Every row gives one point. Each table stands for the endless flat space through its points: a line for two points, a plane for three, and so on. The two share one point or none. Which?

First, 2 rows:
[[ 11 -27  40]
 [ 39 -27  12]]
Second (2 x 3):
[[ 20 -22   8]
 [ 12 -23   3]]
They share: no point

First:
[[ -5 -28  45 -11]
 [ -3 -16  31 -11]]
Second (2 x 4):
[[  4 -15  18 -10]
 [ -1 -15  38 -10]]
They share: no point

First, 3 rows:
[[-30   4   5   9  35  34  32 -26]
 [-32  12  -1  -2  46  36  30 -35]
 [-34   2  -7  23  15  26  28 -14]]
Second:
[[-38  15  -5   9  36  29  24 -30]
 [-34  -9  15   9  20  17  36 -18]]
They share: no point

First, 4 rows:
[[-23 -15 -43  11  -2 -20 -44  16  19]
 [-14 -17 -38  12  -3 -18 -38   8  16]
 [ 63 -35 -45   9  28   0 -24 -44  25]
 [ -4 -13 -28   6   0  -2 -18   1   8]]
Second (4 x 9):
[[ 43 -31 -23  25  37 -38 -27 -30  41]
 [ 39 -35 -22  22   2 -23 -50 -45  -2]
 [  2 -48 -33  28 -21  16 -10 -12  -6]
 [ -1 -19 -39   1 -31  18 -21  -8 -15]]
They share: [ 21 -25 -31  13   3 -10 -24 -19  13]

First:
[[ 54  36 -36   2 -24 -11  19  11 -20   2  11]
 [  0  -6 -24   2  12 -23  31 -31 -32  14  17]]
Second (4 x 11):
[[ 44  31 -19  18  -2   0   9  -1 -22  30  39]
 [ 15  13 -11  18   8 -10   9 -23   4  47  40]
 [ 34  24 -11  21   6  -4   8  -9 -10  42  42]
 [ -2 -11 -27   0   6 -32  27   3 -12  22  -7]]
They share: no point

First:
[[ 15 -25  22  -6  14   4  30   7  14 -27  -1  33]
 [ 18 -10  49  -5   5  12  29  12  21 -22   7  46]
 [ -3 -19   4 -28 -28  20 -12  -7 -12  -9  15 -13]]
Second, 2 rows:
[[ 14 -24  30 -12 -13   6  18   1   8 -19  11  10]
 [ 10 -20  26 -15 -13  11  12   1   5 -17  11  11]]
They share: [  6 -16  22 -18 -13  16   6   1   2 -15  11  12]

First, 4 rows:
[[-21  19 -12  38  -9  36   4  12  25  57  21   1 -13  -4]
 [-35  -7   9  11  -8  25  10   8  17  -5  33  11  19 -41]
 [-11 -65  16 -44  31  -6  40 -28 -19  13  19   9 -13 -16]
 [-56  31  -5  58   4  54  -2   2  47   7  16  33  53 -37]]
Second, 3 rows:
[[-21   6 -16  16  -1  23  17 -22  29  29  19  -3  12 -19]
 [-10  13 -26  21  -6  17  21 -32  44  29  16 -17  18  -9]
 [-51  -7   8  -1   9  37   9   0  -7  34  25  31  -4 -44]]
They share: no point

First:
[[ 57 -10  -5 -18 -23  24  -7  -6 -15 -18 -47  -4 -12 -12 -21  43 -20  15
  -40  11]
 [ 36  27  12 -20   7  41 -42   4 -47 -75 -10 -26 -26  20  19  70 -45 -26
  -40  -3]
 [ 12  13   8   3   7  26 -28  14  -7 -43 -22 -42  21  42 -10  45  -5 -22
  -17 -37]
 [-19   3  42 -19  16  -2 -61   3  -3 -11  -3 -66  -7  40 -22  29  12 -26
    1  11]
 [ 46   6   5   5 -14  47 -18   1 -23 -78 -28 -12   5  32  -4  36 -27 -33
  -13 -23]]
Second (3 x 20):
[[ 15  12  44  -6  -5  19 -10   0 -21 -38 -45 -40 -39  -2 -36  49 -18 -12
  -38  45]
 [ 37 -10  21 -25 -17  11 -33  -9 -22 -34 -23 -29 -15  16 -16  33  -9 -13
  -20  18]
 [ 19  11  45 -13  -8  11 -12   0 -28 -43 -41 -47 -36   4 -31  54 -15 -13
  -44  42]]
They share: [ 33  -9  20 -18 -14  19 -31  -9 -15 -29 -27 -22 -18  10 -21  28 -12 -12
 -14  21]

First:
[[-24  18 -14  15   1  -4 -17  44  12 -30 -14  -2 -13  -4 -22 -12  25 -38
   39  34   8 -59 -37  16]
 [-19  18 -15   7   9   1  -8  40  17 -21  -6   0 -11   2 -19  -8  19 -36
   34  27  12 -50 -31  10]]
Second:
[[-16   9 -48   7  19 -19   9  12  12 -14  37   0  13  -5   7  11 -16 -13
   26 -12  43 -22  -2  15]
 [-11  43   7 -13  25  25  15  61  28   6 -15   6 -12  37  -9  -3  19 -55
   33  38  -1 -50 -18 -14]
 [-23  33 -47  18  21 -23   7  21  10  -8  35  -8  18   6  19  26 -20 -24
   30   1  33 -37  11   7]
 [-16  42 -16   2  27   7   8  41  25   3   8  -4  -2  25  -1  15   3 -43
   28  26  10 -47  -6 -10]]
They share: [ -9  18 -17  -9  25  11  10  32  27  -3  10   4  -7  14 -13   0   7 -32
  24  13  20 -32 -19  -2]

First, 2 rows:
[[  0  34 -26 -11   4  18 -53  -1 -17  22  37  45 -23   5  -6  -1  50   4
   35 -28   5  -4 -24   9]
 [-40   9   9  -1 -36  18 -18 -36  18  32  17  20 -23  10  29 -21   5 -36
   10 -33  10   6  11 -31]]
Second (3 x 24):
[[-21  23  -7   1 -15  17 -31 -23   2  28  20  28 -29   1  17 -21  15 -21
   12 -37   1   7  -3  -8]
 [-27  26  -5   7 -17  10 -29 -31   5  31  22  26 -26   8  20 -12  24 -15
    5 -36   4   5  -1  -1]
 [-27  15  -3 -11 -25  19 -33 -21   6  28  30  32 -17  15  13  -5  31 -19
   28 -25  15  -3  -3 -22]]
They share: [-24  19  -5  -5 -20  18 -32 -22   4  28  25  30 -23   8  15 -13  23 -20
  20 -31   8   2  -3 -15]

First, 5 rows:
[[-40   9 -35  26   2 -58 -19   5  13  39 -23 -21 -68  59   1  12  67 -10
  -16  32  42   3  14 -37]
 [-10  39 -36   5 -13   7   3 -37  -1  12 -41   6   7  24  -3 -50  61   7
  -11 -35  -5   9  -8 -19]
 [ 17  27  -8  20  -4  53  77  32  40   9  37  21  -5  20 -62 -33   4 -70
   35 -22  36   6 -40 -37]
 [ 15  35  -1  37  -7  18  30   9  51  38   9 -10 -18  41 -29 -21  11 -28
   -5   5  17  15  -3 -31]
 [ 29  46   3  34 -12  41  39  -2  53  33   7  -3   5  31 -32 -39   3 -24
   -4 -13   2  19  -8 -25]]
Second:
[[ -9  21 -11  24   0  16  26   6  36  24  18   6 -22  34 -37   6  20 -31
   22 -10  36  16   6 -21]
 [ -9  28 -18  23  -1  14  28   3  31  27  13   4 -25  35 -37  -2  22 -35
   21  -6  38  12   4 -19]
 [ 15  35 -34  19 -17 -15  36  12  29  30 -28  17 -46  24 -13 -49  48 -33
  -10  13  22  20 -25 -35]]
They share: [ -1  28 -21  22  -6   5  30   7  32  27   1   9 -31  31 -29 -15  30 -33
  11  -1  32  16  -5 -25]

First, 3 rows:
[[ 20 -28 -28  21 -16  31   2  31   6 -20 -29 -21  -2   0   5   0  -9   7
   38  32   4 -16   5  28]
 [ 52 -32  -3  -7  15  23  41  21  12  -8  -2 -28 -22  17   8 -38 -26  51
   14  11  39 -15 -18  38]
 [ 52 -20  18  -7  -6  35  20  27  -6 -32  25 -43 -34  26  23 -20   1  27
    2 -10  42  -6 -33  32]]
Second:
[[ 33 -31 -14  16 -15  29   1  34  11 -12 -23 -29  -3  11   6  -9 -18  22
   39  21  10  -8 -11  30]
 [ 13 -19 -38   8   5  33  37  14  -9 -40 -11  -9 -23 -13  10  -5  10  -2
    7  37  22 -36  25  30]]
They share: [ 28 -28 -20  14 -10  30  10  29   6 -19 -20 -24  -8   5   7  -8 -11  16
  31  25  13 -15  -2  30]

First:
[[-16  18 -26   9   5  20  23  -3   0  11  10  23  45  -4  32  44  38 -33
  -10  24 -52 -15   8 -23]
 [-14  -9  16  16 -24  50  26   5 -36  32  14  28  14 -44 -13 -17  12  -4
   45  11  -6  14  47  25]
 [-15  19   4 -17 -11  11  28  37  41  25  64 -10  24  45  13  36  27 -20
    8  38 -23 -56  34  -3]
 [-25  13   1  35  16  44  40  13 -16  14  -4  58  56 -20  25  10  11 -44
   14  23 -27   1  30 -22]
 [-25 -13  34   1 -19  47  36  33 -11  33  36  18  16  -7 -15 -22  -3 -12
   58  26  11 -18  60  23]]
Second (4 x 24):
[[ 12 -12 -11  -9 -41  15  -3  30 -24  16  36  36  -9 -16  11  -6  33 -25
   43  34  19 -35  29  32]
 [ -1  -8 -12 -10 -23  15   2  21 -19  35  35  26  11 -14  16   5  33 -14
   34  39  -3 -19  36  18]
 [  3 -28  -9   9 -18  54  14  -5  34  14   5  -8  19  -3 -22   7  20   1
   67  33 -44  -7   2  28]
 [-63  12  29 -17 -14  38  64   1 -28  -4  27 -12  27   1  -4  21   4 -33
   -7 -13 -24 -39  40 -16]]
They share: [-20  -6   0  -8 -16  30  23   8  -9  23  26   6  21  -7   3  12  22 -14
  28  24 -22 -19  31   8]

First:
[[ 48   9  46  28   8  -2  56 -19 -42  15 -27 -18  -6 -39   2  19  25 -13
   14  59  -4  51 -34 -55]
 [ 32  -5   7  31  26  34  15 -36 -10  -9   5   1   9 -33  -4   2  -5   9
   19  30  -9  25  -8 -30]
 [ 24  -3   4  22  20  22  26  23   6  -9 -27   0  36 -27 -10 -35 -11 -25
   20  29 -34  39   2 -25]]
Second, 5 rows:
[[ 16   6   0  14  52  28  12 -22  15 -30  10 -22  54 -56  26 -11  13  10
   10  13   3  -3  -8 -32]
 [ 60  19  -1  21 -41  -8   7 -48   5   7  -5  23 -27 -42 -50 -14  13 -41
   46  54  -1  59  26 -17]
 [ 39  -5   8  42  28  34  43  21 -19  -2 -11   5  12 -24 -14 -11 -17 -23
    4  54 -28  35 -13 -35]
 [ 33  11  -8  26 -11  -2   9 -51  14  -2  -9  -7  -8 -55 -26  -7  19 -13
   47  18   2  57  19 -30]
 [ 17  -5  -4  38   7  10  21 -35   4   2 -25 -19  -4 -45 -18  -3   7   3
   45   2 -14  69   7 -40]]
They share: [ 30  -3   9  27  22  26  23 -10  -6  -7 -11  -1  19 -31  -6 -12  -5  -7
  19  32 -19  33  -6 -30]

First, 5 rows:
[[  8  -6 -23 -54  -2   8 -13  -6 -13 -41  11   7  -7   4   7 -11 -30  -3
    0 -15 -12  -3  -9  12]
 [ -2 -54 -61  12  14  11 -24 -31 -51 -29   2  42  -5  -2  22 -13 -16 -61
  -25   6 -23  -2  -7  32]
 [ -7 -36 -28 -33 -12  27 -34   8   7 -20 -22   4  23 -16  37   1   6 -33
  -24   1 -14  -8 -24 -11]
 [ 27  10 -34 -48  17  -4 -28   2 -20 -69   8  -4 -23  15 -14   4 -61  26
   -4 -17 -29 -11  -8  17]
 [ 21 -48 -24 -13   4  12 -27  19 -11  10 -45  -3  37 -42  60  -5  16 -59
  -57  30 -41  -1 -16  -1]]
Second, 3 rows:
[[ 50 -28 -31 -13  -3  13 -41 -12 -40 -40  -3 -26  21 -43  23 -29 -62 -34
    1  -2 -13 -10 -17   7]
 [ 14   7  -5 -30  -9  18 -14 -16  -8 -45 -29  15 -20 -22  19 -19 -35 -40
  -34 -23 -58  25  30  -5]
 [  2  -8 -23 -39   9   3  -5  -4 -14 -30 -11  27 -17   5  16  -4 -11 -22
  -34  -5 -43  10   9  16]]
They share: [ 18 -20 -31 -31   9   3 -17  -4 -26 -30  -3   9  -1  -7  18 -10 -25 -22
 -20   1 -27  -2  -7  18]

First, 2 rows:
[[-24  14  15  -1 -33  12  36  32  47   7  10   8   8  40  20   5 -54 -15
   45   0   4 -24  20  -9]
 [ 12  38  33  17 -21  48 -12  -4  -1 -11 -38  -4 -40  22 -22  47 -12 -21
    3 -54  -2  24  32  -9]]
Second (2 x 24):
[[-14  32  34  17 -49  10 -10  18  18   8  -3 -16 -46  59  -2  38 -36 -13
    3  -3 -10  18   3 -18]
 [ -2  32  22  13 -29  30  18  14  26   0 -19   8 -14  27 -10  14 -40 -29
   31 -39   2  -6  35 -14]]
They share: no point

First:
[[  8   2  21  15 -33  39  28  24 -12 -13 -56  42  10   2 -16  10 -50  48
   38 -27 -89 -21 -32  42]
 [ 16  18 -33 -45  -1 -61   8  48  32  31 -38  16   0 -14  12 -28 -62  -2
  -14 -37   3  -1 -50 -20]
 [ 26 -31 -20 -52 -11 -87 -32   7 -18  51 -28  28  12 -34  26  -5 -32 -68
   18 -29  33   5   3  24]
 [ 18 -62  26 -24 -33 -33 -26 -31 -67  26 -34  58   6 -43  24  24 -25 -58
   66 -27  -9  11  26  83]
 [  3   0  26 -29  12 -55  13  13   5  29 -20  -8  46 -15   9 -48 -35 -13
  -41 -12 -34  -5 -22 -32]
 [-14 -18  52 -42 -15 -23 -10   9  -9  46   4  -2  52 -73 -10  -6 -21 -32
   12  17  -1  21  16  29]
 [ 39  -4 -55 -18 -48 -17 -19  52   2  24 -66  62 -18  -4  -3  38 -52  -5
   71 -44  -8 -23 -20  65]]
Second:
[[ -5 -30  23 -34 -15  -7 -40 -14 -36  32 -20  17  36 -44  24   0 -35 -28
   34 -28 -11 -23   2   4]
 [-10 -32   0 -26 -33  44 -23 -22 -74  45 -52  37   8 -37  31 -16 -58 -43
   60 -31 -19 -15 -17  16]
 [-12  -5  36  -4 -28  11   5  31 -43  20 -34  24  11 -31 -42 -15 -47 -18
   24 -18 -66 -14 -56  22]
 [  5 -35  66   1  18 -43 -20  74  10 -15 -10 -11   2 -67 -68 -25 -55  17
   15   8 -55 -21 -32  19]
 [  2 -15  30 -14 -12 -20   0  21 -19  14 -26  15  21 -32 -20 -10 -38  -8
   14 -13 -41  -7 -25  21]]
They share: [  6 -16  19 -21 -13 -23   1   5 -19  19 -28  18  27 -26   0  -6 -33 -11
  13 -16 -28  -2 -12  21]

First (2 x 24):
[[-15 -22  12 -20   4  11   9  23 -20 -33  -7  -8   2  45 -22 -15  33 -19
    8 -10  19  -2  10  11]
 [-14 -21   4 -16  -3  20  10  20 -23 -31  -9  -4   4  39 -26 -21  32 -24
   16 -10  18   4   2  15]]
Second, 2 rows:
[[-25 -29  -8 -16  -5  24   7  16 -23 -39  -3   5  12  44 -34 -23  19 -16
   26 -12  17   6 -12   3]
 [-43 -41 -14 -28   5  26  -9  22 -11 -57  11  11  22  56 -34 -17   3  -2
   20 -24  17  12 -26 -15]]
They share: no point
